Each row is a point. Each copy is the shape, with its points in the same order, turned, moved and blurred by noise. Some copies are also mirrored. Which?

Shape (7 x 2)
[[ -0.6  -3.5]
 [ -1.3   6.0]
 [  0.5   4.7]
 [-10.2  -5.2]
 [  5.3   1.0]
 [  1.7   0.4]
 [  2.2  -1.6]]
Copy 1 (7 x 2)
[[ 2.0 -4.0]
 [ 1.5  5.4]
 [ 3.2  4.2]
 [-7.4 -5.5]
 [ 8.0  0.6]
 [ 4.5 -0.1]
 [ 5.0 -2.0]]
Copy 1 is: only turned
Copy 2 (7 x 2)
[[ 0.8  3.1]
 [-4.7 -5.1]
 [-2.4 -5.2]
 [-6.3  9.2]
 [ 3.7 -3.9]
 [ 0.9 -2.0]
 [ 2.2 -0.3]]
Copy 2 is: mirrored
Copy 3 (7 x 2)
[[ 2.5  2.9]
 [-4.4 -3.1]
 [-1.6 -4.0]
 [-2.7 10.7]
 [ 3.9 -3.8]
 [ 1.0 -1.8]
 [ 3.7 -0.6]]
Copy 3 is: mirrored

Shape (8 x 4)
[[ 8.1 -9.0 -6.3 -4.7]
 [-0.7  7.4 -2.7  1.2]
 [ 0.9 -2.1  4.5 -3.1]
 [ 5.0  0.2 -1.5  4.8]
 [-1.8 -6.0  0.7  0.2]
 [-4.6  5.3  4.1  0.9]
 [-2.8  0.2  1.5 -4.6]
 [ 0.8 -4.1  4.9  3.4]]
Copy 1 (8 x 4)
[[-3.8 -9.5 -0.5  8.1]
 [ 4.8  5.8 -1.8 -1.2]
 [-0.7 -2.6  3.4 -4.4]
 [ 0.9  2.2  4.5  5.1]
 [-6.6 -0.4  1.7 -1.8]
 [ 1.9  6.9  2.0 -7.9]
 [-0.6 -1.3 -1.2 -6.6]
 [-2.9  0.9  8.2 -1.5]]
Copy 1 is: only turned
Copy 2 (8 x 4)
[[ -2.9 -12.6   5.6   2.7]
 [ -2.0   2.4  -7.4   1.3]
 [ -1.3   1.7   5.1  -0.7]
 [  4.8  -3.4  -1.8   1.1]
 [ -0.9  -2.4   3.8  -5.5]
 [ -1.9   7.4  -2.7  -2.8]
 [ -5.7   2.3   1.5  -1.9]
 [  4.1   0.7   4.7  -3.9]]
Copy 2 is: mirrored
Copy 3 (8 x 4)
[[  2.1 -12.6   1.9  -4.7]
 [ -4.2   4.7   5.1   1.3]
 [  2.2   0.9  -3.7  -2.0]
 [ -3.5  -3.7   1.3   4.8]
 [ -2.7  -2.6  -4.6  -4.1]
 [ -2.8   8.9  -1.9  -0.7]
 [  0.6   2.8   0.1  -5.5]
 [ -1.7  -1.1  -7.2   1.1]]
Copy 3 is: mirrored
